Each row of a before or after table is a point. One or more steps were done to the points. Then noise was added and the rows were shuffled. The steps act on columns, c1 being the first. Name the steps. A step turns or swaps two columns, mirrors them in a line or flattens them onto one, adds a multiple of one to another, or multiplies or shifts one. Angles are multiples of 10 degrees, from the lower column toward the higher: turns from -170 to 170, lines from 10 to 170 but not 90. Use the fewest steps. Two steps may share a column if one is a turn and the other turns, adds or multiplies; they go together, in the order done. Otherwise the lowest column goes first.

Before, 11 rows:
[[-28  51]
 [ -6  10]
 [ 28  50]
 [-17 -42]
 [  6  64]
 [ -3   3]
 [-41   8]
 [-16 -48]
 [  3  32]
 [ -7   7]
 [ -2 -21]]
After (11 x 2):
[[ 55 -21]
 [-11  17]
 [ 11 -55]
 [-20  48]
 [ 36 -56]
 [ 12  -6]
 [ 38  19]
 [ 18 -29]
 [ 11   0]
 [-15  43]
 [  4  -2]]
Steps: turn c1 and c2 by -140 degrees

Before:
[[-34 -34 -34  -4]
 [ 40  26 -28  29]
 [ 11  22 -20  52]
 [ 50  24 -30  26]
 [ 29  26  18 -42]
 [ 31   0 -25   0]
 [-69 -14   3  -1]
 [ 32  19  58 -36]
 [-20 -10 -48 -16]
 [ -8  16 -12 -42]]
After (10 x 4):
[[ 33   8 -15  36]
 [-32 -49 -21  14]
 [-62 -28   2  34]
 [ 46  11 -19   7]
 [-30 -24 -35  -5]
 [ 55  14 -23   0]
 [ 26  -9 -15 -17]
 [ 11  10  38 -48]
 [-28   1  -9 -35]
 [  3  15  14 -54]]
Steps: turn c1 and c4 by -30 degrees; shift c2 by -10; multiply c3 by 0.7

Before:
[[ 48  -5  48  -2 -33  60 -17  20]
 [-35  21   2  23  31 -15 -24  -2]
 [  7   7 -26  -8 -47  31   7 -18]
 [-23 -41  33  -8  -2  -5  39 -11]
 [-13 -34 -14 -21 -18  53  14 -60]
 [ 33  -5 -22  33  34  58  20 -63]
 [  9  42  -8 -21   7  23 -13  10]
 [ 13   1   4  31  43  37 -13  37]
 [-44  33 -17 -19 -47  41  22 -36]]
After (9 x 8):
[[-61  15 -24  37   7  50  23 -14]
 [-63 -34 -21   0  31  58 -26  32]
 [ 37 -30 -27  -7   3  26 -45  12]
 [ 20   3 -75   5 -27  14  26  49]
 [-17   8   1  -5  -9  41  47   8]
 [ 10  28 -10 -36  -9  23 -11   9]
 [-35  25 -13 -27   4  42  52 -44]
 [-10   0 -22  43  36 -24  15 -23]
 [ -4 -20   8 -23 -12 -12 -37 -35]]
Steps: swap c1 and c8; mirror c2 and c4 in the line at 140 degrees; mirror c3 and c6 in the line at 110 degrees; turn c5 and c7 by -70 degrees

Before, 12 rows:
[[-26  -5   9  26  21 -62  25  -3  46  38 -15 -16]
 [-38  15  42  47  51  11  36  23 -29  -6 -45 -16]
 [ 11  30  58  27   8  24   4  21 -10  20   3 -32]
 [-35  27  13  42  21 -31 -10 -43  42 -17  -1  21]
 [-19  47  34  -1  12  -5 -13  29 -24 -28 -74 -17]
 [ -7  11 -17  11  20 -49   8 -26 -13 -43   6 -35]
 [-47  16  13  38  18 -56 -17 -21 -19  17  -8  17]
 [-31  26  28   3  56 -13 -28  -6  -6 -16  14  -4]
 [-13 -10  48  -9  16  -7 -10 -39  21  19 -25   1]
 [-35  27  45  41  -1  37 -10  14  14   8 -39 -73]
 [ 21   9   8  -8  33  51 -29 -13  14  13 -48 -16]
 [-15  33 -30 -54  10 -46  52 -15 -33  12  17 -21]]
After:
[[-44  25  12  41  24 -35 -13 -65  43  -2  -2  23]
 [ 28   5   8  -9  20  52 -31 -24  14  30 -46 -19]
 [-33  -7  12  26 -10 -61  25   2  49  45 -16 -18]
 [-20  33 -33 -54   1 -49  54 -12 -33  18  18 -22]
 [ -7  10 -16   8  42 -50  10 -57 -14 -20   7 -35]
 [-23  45  35  -1  25  -8 -13  10 -22 -14 -76 -16]
 [-18 -13  49  -6   0 -10 -11 -39  23  29 -25  -1]
 [-62  18  13  41   0 -55 -19 -24 -16  24 -11  17]
 [-45  27  42  44  -2  33 -12  15  13   2 -38 -72]
 [-38  25  27   4  54 -13 -25 -44  -3  22  15  -5]
 [ 14  27  58  25  -7  25   2  24  -8  23   1 -31]
 [-51  15  42  48  43   8  38 -10 -30  28 -46 -12]]
Steps: multiply c1 by 1.3; turn c5 and c10 by 40 degrees; add -0.7 times c5 to c8

Before:
[[ 47 -21  30  27  88 -34   5 -12  11 -23 -26  56   9   6  30 -18 -44 -39]
 [ -1 -11  26   0 -12   4  15 -53 -30  16 -23 -26  10  12  42  21  53  23]
 [ 41 -19   1  34  -7 -26  -1 -16 -58  15  13 -25 -26  -7   8  25 -20  20]
 [-56  -3 -35 -16  27  44 -16  21   5   7  17 -21   8  34   6 -57  44  30]
 [ -3  19 -39   1   9 -11 -11  31 -24  25   2 -40  47 -48 -30 -15 -15   2]
 [-10 -17   2  -3 -11 -48 -21 -35  24   5 -22 -26  58 -21 -24 -28  69   4]
 [-20  10   3  39  13 -65 -38   0   0  23   4  18  44  -9  13   4  10  56]
 [-37 -45 -15 -45  29 -67   0  54 -12  -7  33 -21  15  -1  11   2  24  15]
 [-45   7 -38   5  12 -17  17   4 -19 -15  20  27   0  -5  21   2 -12 -15]
 [-15 -23 -48 -21  10 -59  14  42  23  -1 -47 -12   4   2  -9 -54 -26  39]]
After, 10 rows:
[[ 10 -19   6  23  -5 -10 -12   4  -7  36   1 -39  70 -47 -29  13 -14   4]
 [  1  26  41  37  43 -27   4  10 -58 -24   9 -22 -39  -8   8 -13 -18  23]
 [ 20 -54   6  -5 -61  45 -12  -9  26  25  17 -23   3  37   4 -15  49  34]
 [  8   3  -2 -10 -48 -21  15  16 -44  -5  24  26 -14  -9  25  11 -10 -15]
 [ 95 -13  64  -1  33 -36   6  23   4 -32 -31  58 -15   4  27 -20 -41 -42]
 [ -4  24  68  10   2   8  13 -33 -52 -36 -31 -25 -19  11  37 -10  56  21]
 [ 20   8  26 -34 -39 -66   5   2 -11  53  34 -24  12  -2  10 -43  27  17]
 [-18 -23  43   4  -9 -50 -20 -25  57 -31 -19 -26  75 -24 -26 -21  69   9]
 [  6 -44  -6  -9 -18 -51  16   7   3  42 -47  -8   2   3 -12 -32 -23  41]
 [  6   1  44  44 -22 -65 -39  12  55 -13   0  19  39  -6  10   8  12  55]]
Steps: mirror c1 and c5 in the line at 40 degrees; mirror c2 and c16 in the line at 50 degrees; shift c3 by 40; turn c4 and c10 by -50 degrees; turn c8 and c10 by 60 degrees; add -1.5 times c7 to c9; add -0.7 times c15 to c13

Before, 11 rows:
[[-32 -17 -15 -47  12  23  68 -12  36 -11  20 -43   0  22   7  19 -37  58
   -9  13 -14  15  60  69]
 [ 39   4 -10  -6  -7  29   1 -19  24 -44  -5  24  37 -16   3  49  -4  -4
  -30 -22 -57  -2  38  42]
 [-29   8  34 -47 -28  14  46  -8  20  36  39 -24  55  36  50  47  26  14
   22 -16   5   4 -10  33]
 [ -9 -51  40  31  39  20  53 -17 -24   5 -14  34  18 -49  -1 -12 -46  38
   -6  41 -26   6  10  46]
 [-12  23  31 -11  32  19 -21 -28  23 -21  30  23 -12  23 -29 -30   5   2
   10  14 -71  -9 -24  69]
 [ 30  15  -5  -4 -23  41  69  49  36   5  47 -34 -19  34  45 -28  31   0
   37 -26 -54  52 -16  10]
 [ 52  11 -15 -20  45  15   2  40  -4  44  32 -52 -25   5  41  27  22   4
  -38   7 -29  -6  10 -12]
 [ 16  12 -25  21  39  38  27 -36 -37 -38 -26  23  17  -7  -4  25  24  75
  -14  47 -11 -11  45  49]
 [-12   1 -17   6   0 -20  29  37 -16   2  14 -52  57   6 -27  12   7  -9
   -6 -39  13   2  42  -1]
 [ -4 -42 -32 -21   4 -12   3 -40  -9  30  33 -26  51  24  50  13 -15  33
    1  49   6  32  -1 -21]
 [ -9  29  24   9  -7 -19  19  18  -4  22 -27  14  -6  -2  26  10  37  49
  -24   0 -41  10  10 -17]]
After:
[[ 48 -46 -36 -13 -20  -8   6 -37  -5  29   0 -28  30  23  46  17   7 -26
   -3 -21  42  35   6 -25]
 [ 33  -9 -18 -33 -40  27  70 -17  41 -13  33 -40  -9  22   6  18 -21 -44
   -6  16  14  16  62  69]
 [ -3  14  40 -38  16   8  51 -12  22  33 -20 -17  33  35  51  48  44 -29
   23  35  42   5  -8  34]
 [-22   3 -21   4   5 -20  25  33 -15  -7  29 -51  43   7 -23  10  16   9
   -9  33  49   5  40  -6]
 [-19  14 -18 -20 -43  10   3  35   0  44 -16 -50 -32   5  40  31  39  14
  -33 -45 -12  -9  11 -10]
 [ 31 -52  41  20 -55  19  53 -19 -22   4  21  34  -8 -40   2 -13 -47 -15
   -6 -10  27   7   9  45]
 [-38  13  -4  -8  23  38  67  49  38  10 -16 -35 -52  33  45 -27  54 -14
   35 -17  12  49 -21   8]
 [ 14  24  29  -7 -25  18 -18 -21  17 -17  41  24 -69  22 -35 -33  25  15
   10   4  23 -10 -20  66]
 [-38   2 -11  -8  10  31   3 -13  25 -44   0  28 -36 -24   4  47  -3  -1
  -28 -23  60  -4  33  45]
 [ 43  10 -25   6 -72  39  22 -37 -36 -41 -31  20   0  -8   0  29   1 -51
  -16 -36  20 -12  44  53]
 [  6  31  25   1 -15 -24  20   8  -4  20 -65   8 -36   0  24   8   7 -40
  -24   7  13   7  10 -14]]
Steps: turn c1 and c20 by -120 degrees; multiply c4 by 0.7; turn c5 and c18 by 150 degrees; turn c11 and c17 by 40 degrees; add -0.7 times c15 to c11; mirror c13 and c21 in the line at 30 degrees

Before, 8 rows:
[[  2 -59 -38 -39 -10 -28 -33   0  -9   4 -19  21   9   7  16 -20  30   1
   44 -20  41  41  41   1 -42  -7  21  11  16  12  28  28 -23 -31   1  -1
  -18  10  63  14  12 -31 -17  -5 -35 -56  14 -30]
 [ 68  46 -38  -5  10  28  46 -12  11 -16  17   3  44 -10 -21 -17 -13 -52
  -21  26 -69 -22 -58  -7  14  -8  -9 -26 -10 -62 -15 -12  76 -16   7 -14
   24  30  -2  22 -23  34  65  40  39   8 -27   7]
 [ 58  38 -20  21  21  -6  30 -13  10 -22   0   4  43  -5 -18  -6 -19 -41
  -70  28 -46 -20 -39 -22  19   1 -41  16 -47 -22  19 -26  52 -29   1 -54
    3 -17   6 -15 -10  26  52  52  41  -5 -20 -14]
 [ 24 -17 -13 -14  11 -41 -20   5  37  25 -29  -3 -20   7  71 -29   5  11
   50 -49  13  34  35  14 -21  11  26  14  33  20  69   4 -25  26  18  24
   -8 -24  32 -38 -20 -20 -15  10 -16  -6   1 -10]
 [ 14 -12 -50 -36 -46 -27 -15  10 -59  19 -19  45 -13  10  24 -43 -10 -20
    4 -12  21  52  14 -27   2 -35  13  16  36  45  42 -22  15 -20 -48  17
    7  46  -1  28  -9 -44  15  20 -16 -58  21 -31]
 [ 47   2  20  -2   3  41  17 -27  24  -9  15  -5 -31 -49 -39  10   9  -1
  -24  43   9 -36 -26  16 -39 -39  54 -48  -3 -16  -4  14  -7  26 -16   1
  -48  54  -4 -23 -29   0  -3  -6 -19   2 -14  40]
 [ 15 -17   1  -9  28  14 -38 -11  -1 -14  -1  10 -27  -1  30  -6   6  27
   11   2 -19 -34  21   8 -30  27  41 -22 -30 -18  37  16 -19  -7  -4  31
  -19 -21  32 -30  13  15 -33  -6 -58   2 -13  20]
 [-10 -31 -20 -31  -2 -14   2  -7  -7   7  -5  34  -7  -4  68 -26  24  17
    4 -27  26  33  56 -15 -35   1  -3  40  59  43  60 -10   2  -3  -4   9
   15 -18  32 -11   8  19 -24 -27 -26 -37   3   2]]
After, 8 rows:
[[  1 -62 -40 -38 -11 -29 -37   0  -7  17 -19  18  10   5  16 -18  31   0
   43 -24  42  41 -27   1 -43  -9  17   8   7  11  28  30 -23 -31   0   1
  -19   8  60  15  15 -29   2  37 -33 -58   9 -33]
 [ 70  44 -38  -6  12  30  46 -13  12  -9  18   6  43 -12 -25 -17 -13 -51
  -23  24 -69 -22  62 -10  17  -9 -10 -25 -14 -65 -17 -11  76 -15  13 -16
   24  31  -1  21 -23  32  86 -31  40  10 -27   7]
 [ 23 -18 -12 -15  12 -40 -20   5  37  33 -28  -3 -19   9  72 -29   5   9
   49 -50  15  34 -10  15 -21  11  28  12  25  23  67   2 -25  25  37  23
   -9 -24  30 -36 -19 -20   8  34 -17  -5   0  -8]
 [ 13 -13 -51 -38 -46 -27 -16  10 -61  35 -20  44 -17  11  23 -39 -11 -23
    1 -13  21  51  11 -30   1 -37  12  16  18  46  42 -23  13 -21 -95  18
    7  44   1  29 -11 -46  34  22 -13 -57  22 -30]
 [ 57  37 -19  19  20  -4  28 -12   8 -45   4   4  44  -6 -18  -4 -19 -42
  -70  26 -49 -18  63 -21  22   1 -38  13 -24 -23  19 -26  51 -30   4 -54
    3 -18   9 -15 -10  25  71  -7  38  -5 -18 -15]
 [ -9 -28 -19 -32  -1 -15   4  -6  -2  60  -5  32  -8  -7  67 -26  23  16
    8 -26  27  32 -51 -16 -33   3   1  39   7  41  62 -12   4  -4 -10  10
   13 -16  32  -9  12  17  -6  35 -26 -37   4   2]
 [ 14 -18  -2 -11  26  14 -37 -12   0 -33   1  12 -26  -2  31  -9   3  29
   15   5 -19 -33 -16  10 -27  30  40 -20 -15 -18  36  18 -21 -10  -5  31
  -17 -24  34 -29  10  15 -13  16 -58   0 -14  23]
 [ 46   2  21  -2   2  39  21 -29  23  -4  11  -8 -30 -48 -40  12   5   2
  -29  43  10 -34   5  12 -37 -40  54 -49  -6 -18  -7  14  -6  28 -33  -1
  -48  55  -4 -23 -30  -1  16 -27 -21   4 -15  40]]
Steps: swap c10 and c29; mirror c23 and c44 in the line at 60 degrees; multiply c35 by 2; shift c43 by 20

Before:
[[ 45 -17  -5  24   9  10  -1  30 -13   6 -16  42  27  -7  40   9   3 -23
  -22 -24  48   4  37 -24  39  44   8 -23  -2 -17  -2  51  47   2  38 -19
   29 -17 -11  -4   0  -2  21  -6   5  25 -11  28 -28  33  -5 -27   9  -3
   17  10 -44  20  27   8   2   8   5   0]
 [ 14 -44 -18  39  20 -42 -32  16  49  15 -14 -26  23 -53 -18  29   5  -3
   14  65 -20 -28   6 -16  11 -44   7  56  22  -6   4 -21 -16  19  24  54
   41  16  -1  31   0  49 -58  12 -15  25 -56 -39  46 -41 -36  18   9  43
  -35  -3  19  70 -52 -29  11   6  38   1]
 [  8 -44 -35  26  -2 -47 -54  10  23  23 -50 -49  21 -29 -53  45 -21 -30
  -19  21 -33 -34  19 -22  17 -26   3  26  32 -38  24 -31 -32   4 -20   8
   80   3 -15  53  23  48 -59   0   3  26 -63 -21  27 -42 -40   4  39  22
  -52 -21   3  59 -44 -37 -19  -7  13   3]
 [  9 -15 -39  21   6  11  10  12 -34   6  10   4   2 -19 -10   0 -32  -1
  -21   0  45   5  25 -12   1  36  -6  -9  -2   1   6  28  -1  10  13 -12
    9  -7  12   2   4  10  22 -20 -18   0 -18   9 -52  -5  21 -26  20  -1
   41  37   0  10  40   2  10   2   3 -10]
 [-31 -20  32  22   2   7 -15 -18  19 -12  12 -41  -5  -2 -18  35 -15 -27
   10  -5 -47 -61 -18  46 -69  -9  -9   8 -35 -42  13  37 -20 -29  -1  -6
   -1 -10   4 -16   3  -9 -66  22  -3  13  42 -32   3 -40  43 -24 -23 -18
   35 -11   8 -29  -5  15 -13   0  30  -6]
 [ 37   8  -6  29  -2  15   7  32 -13  -3 -14  -7  26 -62  10  29  -3  -5
   16 -43  26  30  49  13   4  22  -9 -32 -18   1  -9   0  26  12  33 -26
   13  11 -30 -11  24  22  25 -36  -7 -19 -30  51   0  -7   9  -5   5 -20
   17   8 -16   7  39  -4  19  10  36 -30]
 [-32 -16 -40  51  25  27  -5  -5 -11 -12  15 -14  -5 -15  -7  31  -4 -24
   34  22 -43 -31 -11 -12 -45 -55 -27  16 -35 -30  -3  15 -26 -55  -7 -27
  -18 -47  13 -12 -21 -65 -35  24  48  -7  42 -11  26 -20  41 -18 -20  -6
   21  20 -11 -15  26   1  14   6  36 -15]
 [-21 -33   2  30  -4  27 -19  -8  13  -3   8 -15   6   8 -26  31   4 -32
   14  24 -52 -27 -28  12 -24  -6 -35   2 -12 -44  -3   8 -19 -39 -10  -3
  -20  -6  10  -5  18 -16 -36  22  31 -15   4 -14  15 -54  30 -41 -46 -13
   17  17  30  -7  31  -3 -22   4   4 -24]
 [ 18 -37 -16  30   6   9   5  17  -6  -4 -26   9  16 -41   6   4   8  -7
  -10 -11  16  -7  22   3   7  50 -13  17   5  26  24  39  38  16  38  -8
    1   0  -3  16  -5 -15  36 -25   6   6 -21  30 -15  24  -2 -19  51  24
    5   6  -4  -4  30   5 -15  25  19  -4]]
After:
[[ 16 -36 -15  29   5   8   5  17  -5  -4 -26   8  16 -41   4   5  11  -8
   -9  25  17  -7  40   1   6  50 -13  16   5  25  22  39 -19  22  37  -9
    1   1  -2   1  -4 -14  35 -24   7   5 -20  28  13  23  -1 -16  52  22
    7   5  15   4  31   3 -15  54  19  -3]
 [-31 -15 -40  54  26  29  -4  -5  -9  -6  14 -15  -4 -15  -7  31 -23 -25
   33 -94 -43 -30 -26 -11 -45 -55 -27  16 -33 -31  -3  15   3 -59  -8 -25
  -19 -47  12 -14 -23 -64 -34  26  47  -6  42 -18 -14 -21  40 -17 -24  -5
   20  20  -9  18  28   1  16  37  35 -15]
 [-22 -32   3  31  -4  28 -18  -8  13  -4   9 -12   6   7 -26  33 -14 -31
   15 -66 -52 -27 -33  12 -25  -3 -34   2  -9 -43  -5  10  15 -50 -12  -3
  -20  -5  11  29  19 -17 -36  22  31 -16   4  -3  -3 -53  31 -42 -47 -13
   17  16 -11   5  30  -3 -23  36   3 -23]
 [ 10 -15 -38  22   5  12  10  12 -35   6  10   6   2 -19 -10   0  58  -1
  -21  17  45   6  19 -13   0  35  -7 -10  -1   2   5  28 -15   8  12 -12
    9  -9  13   0   3  10  22 -20 -19   1 -18  -9 -11  -6  21 -25  22  -1
   41  38   3 -10  40   1   8  32   2 -12]
 [ 14 -44 -17  39  19 -42 -33  15  49  53 -15 -26  23 -52 -19  30 -43  -2
   15  58 -21 -27  -6 -16  11 -42   6  55  24  -7   5 -22  26 -49  24  54
   39  15   1  21  -1  49 -58  13 -16  25 -56 -34 -10 -42 -37  17   9  42
  -34  -2  28 -49 -51 -30  11  36  38   0]
 [ 35   8  -6  29  -1  15   7  32 -12   7 -13  -6  26 -62   8  30   3  -5
   16   8  25  32  55  10   4  23  -7 -32 -17   0  -8   0 -49  49  34 -26
   11  10 -32 -18  25  20  25 -36  -7 -19 -30  15  -4  -7   8  -4   5 -19
   16   8  -9  -2  38  -3  20  40  36 -29]
 [ 42 -17  -5  24   7  11  -3  30 -15  16 -17  41  26  -8  40   9  27 -22
  -21  -6  47   7  58 -22  39  45   7 -22  -2 -18   0  52 -19  25  36 -21
   26 -18 -12 -44  -1  -1  22  -5   5  25 -11  25  11  34  -5 -25  10  -2
   17  11   5 -14  28   9   0  38   4   1]
 [  9 -45 -35  26  -1 -47 -54  12  25  38 -51 -49  21 -30 -53  44 -17 -30
  -18  15 -33 -35  -7 -19  16 -24   2  26  32 -39  23 -33  -1 -17 -22   8
   82   1 -14  11  24  47 -61   0   2  24 -64 -42 -30 -43 -40   4  40  22
  -53 -22  53 -49 -44 -36 -20  25  13   3]
 [-31 -21  32  23   3   7 -15 -19  19 -19  11 -41  -3  -4 -17  35   1 -26
   11 -57 -48 -61 -27  46 -69  -8  -8   8 -36 -42  13  37  27 -17  -1  -8
   -1  -8   4   5   4 -10 -67  24  -2  12  42 -19 -15 -40  42 -26 -22 -16
   34 -12 -17  25  -5  14 -15  30  29  -4]]
Steps: turn c10 and c58 by -120 degrees; turn c17 and c49 by 110 degrees; multiply c34 by 2; turn c20 and c34 by -70 degrees; turn c23 and c33 by -40 degrees; turn c33 and c48 by 60 degrees; mirror c40 and c57 in the line at 40 degrees; shift c62 by 30

Before, 9 rows:
[[  0 -16  13  14 -14  21  22 -54  13   8  14  28  13   3  -4 -22   3   1
    2  15   5 -15  -5  -9   4  20 -19 -10  12 -12 -19 -17  32 -17  -6 -14
   14 -14  12 -11 -18  -8  -8 -11  16  14   5  -4  18 -12 -15  50 -27 -13
   -7 -12   2   4  24  14 -17  -5  12  13]
 [  7   3   7 -16  41   1  -4  17  11 -30   1  21   9 -27 -34  -4  21 -13
   -1 -14  14  30   6  -8  11  -2 -19   3  20  -9 -27   7  20  10  10  10
  -16 -34  11 -13 -17  12  -1  26  24 -20   0  -9  18 -14 -15   7 -20   2
   -1  55  50  -1  -8  14 -13  -5 -12  14]
 [ -1 -29  -2  79  11  -9 -16  -2 -11  11   6 -21  10 -30 -30  42 -10 -18
   95 -24  11  -7   4  -7  21 -52  -4   8 -20  14 -21  11 -11 -10   5   8
   24 -48   0 -26 -15  15  -3  26  10  -9  -3  16  18 -20 -16  15  -3   6
    0  27  17  -5  -5 -10  21  -4 -29  11]
 [  3   4 -25 -21  28  25   2  30 -12  -3 -39 -20   0  15  16 -11  28  45
   -3 -12   2 -17  -5  -9  25  20  15 -19  17  12 -27  -5  34  32 -23 -15
   13 -14   6   3  16  22  10   5  -4  -4  -1  13   9 -13  19  -8 -21   1
   -1 -23  21 -14 -13   6  -7   2  -8 -14]
 [-13 -53  -1  11 -11  -4  15  30   4 -40 -14  28  23   5  13   6  -5 -11
   -4  -9  25  -3  11  -5  -9  22   1 -15 -30 -12  12   6 -14  27 -32   3
   35  -9 -56 -10 -18  -5   9  16   1 -20  -6  -1   2  18  10  12   8   8
    1  -1  -4  -1 -17  15   4 -14  17   7]
 [-17   5  13 -16 -12 -76   0  31 -15  19   6  26  11  -1 -11   1  21  21
   50  14  45 -14  17  60 -20   2  18 -32   4   3   4  -1 -32   8  -5  11
  -12 -31  12 -14   9  -1 -28  26 -24 -15   0  29   4   7   3  17 -12   5
    8 -19  10  -1 -13   5  -5  -5  -7  14]
 [-24   4   0  -4  19  15   8  16   2   8  13 -49 -12  21 -11 -20 -19 -13
   -8 -41  26 -17  -2   0  27  23  11   0  23 -15 -24  11  28  28  -1  14
  -15   4   2 -24  24 -26 -14 -45  -2 -11  -5  37 -16  27 -25  -3 -20  -7
   33  -9  -3 -10  -8  -2 -21  -4   5  25]
 [  8 -31   9   1  29  19   8 -18 -23   8  14  24 -39   5   8  21  -9 -19
   -8  10   4  26  -6   1 -24   7  -8   5 -29   5 -19   6  -7   5   9  11
    0 -10   8   0 -12 -21   7  22 -31   6  -6 -13 -38 -19 -17  -1  -3 -12
   -2  -7   8 -16   1  14 -16 -23  14 -17]
 [-10   7  11 -11  -3  10  18 -45  12  13  17  12  -5 -28 -12  -9  -8 -20
    2  17   4 -14  -5  23   1  -5 -19  -6 -24 -10 -19 -13  20  32   8 -21
  -13  -3   1   4   8 -20   9  -8  23  -2   3  23  -2 -13 -25  -7 -22 -10
   -3 -18   1   5 -12  -6   0   2   7 -28]]
After, 9 rows:
[[ -9   8  11 -11   0  10  16 -46  12  17  19  -3  -6 -29 -11  -7  -8 -22
    1  20   7 -12  -3  24   3  -5 -18  -7 -26 -26  16 -13  19  32   6 -24
  -13  -2   3   2   9 -20  10  -6  24  -3   2  20  -2 -14 -24  -6 -22 -10
   -3 -16   0   5 -15   8   1   3   7 -27]
 [  2 -18  14  14 -14  18  22 -54  11  -2  12  12  14   3  -7 -22   3   0
    2  14   9 -15  -5 -11 -12  23 -22  -9  11 -32  17 -17  31 -16  -8 -27
   14 -11  14 -11 -20  -9  -5 -13  16  16   3  -4  18  -9 -14  48 -30 -12
   -8 -11   3   4  23 -11 -16  -4  10  10]
 [ 10 -30   9  -1  28  20   7 -19 -26  -8  18  25 -39   5   7  23 -11 -19
   -8  10  10  27  -7   4  11   7  -6   3 -30  11  19   7   2   5  10  -6
    2  -9   7   0 -14 -23   9  21 -34   6  -6 -12 -39 -19 -18  -2  -1 -16
   -4  -7   6 -15   2 -24 -18 -23  13 -16]
 [-17   7  13 -18 -11 -75  -1  32 -17   0   7  27  14  -2 -10   3  21  20
   52  12 -50 -14  16  61  11   1  17 -34   3   7  51  -1 -21   9  -3 -10
  -11 -33  13 -15   9  -1 -28  26 -23 -15   0  28   4   6   4  16 -12   5
    7 -19  12  -1 -14 -15  -6  -7  -7  13]
 [-11 -52   0  11 -11  -5  15  32   3 -54 -13  23  24   5  13   3  -7 -11
   -2 -10 -34  -2  11  -6   3  23  -1 -16 -33 -31  24   9 -11  28 -32 -13
   36  -9 -56 -11 -16  -6   7  17   1 -21  -8  -1   1  20  10  12   9   7
    1   2  -2  -3 -18 -18   3 -12  19   5]
 [ -2 -31  -2  78  12  -9 -18   0 -12  17   6 -11  11 -29 -33  43 -10 -16
   95 -23   2  -8   3  -7 -16 -53  -5   9 -19  34  26  10 -22  -9   6  22
   23 -50   1 -28 -16  16  -3  25   9  -9  -3  18  18 -19 -15  16  -4   8
    2  27  17  -3  -3  16  21  -6 -30  11]
 [-24   4   0  -3  19  14   6  13   4  29  14 -28 -12  20 -13 -21 -19 -14
  -10 -43 -11 -20  -2   0 -21  22  11  -1  24 -37  45   9  14  26   0  42
  -17   2   3 -24  23 -26 -15 -46  -4 -11  -7  38 -15  26 -25  -2 -19  -6
   33  -7  -2 -11  -9  15 -20  -2   4  25]
 [  3   3 -25 -22  28  24   3  30 -13  14 -37 -25  -3  14  19 -10  28  46
   -6 -12  19 -16  -2  -9 -28  21  16 -18  19  29  22  -4  21  33 -24   1
   14 -15   5   3  15  23  11   7  -3  -5   2  11   8 -15  18  -6 -21   1
   -1 -22  24 -15 -15   5  -4   4 -10 -11]
 [  8   3   9 -17  42  -1  -3  15   9 -45   0  23  11 -28 -33  -4  19 -16
   -1 -14   6  28   5 -11 -16  -2 -20   5  20 -21  36   8  14  11  10  -5
  -16 -32  10 -13 -18  11   0  28  22 -19  -1 -10  18 -15 -15   8 -19   4
   -1  54  51  -1  -8  -6 -12  -6 -12  15]]
Steps: turn c12 and c36 by -40 degrees; add -0.7 times c12 to c10; multiply c21 by 1.6; turn c21 and c31 by 130 degrees; add -0.5 times c25 to c33; turn c25 and c60 by 150 degrees; multiply c30 by 2.5
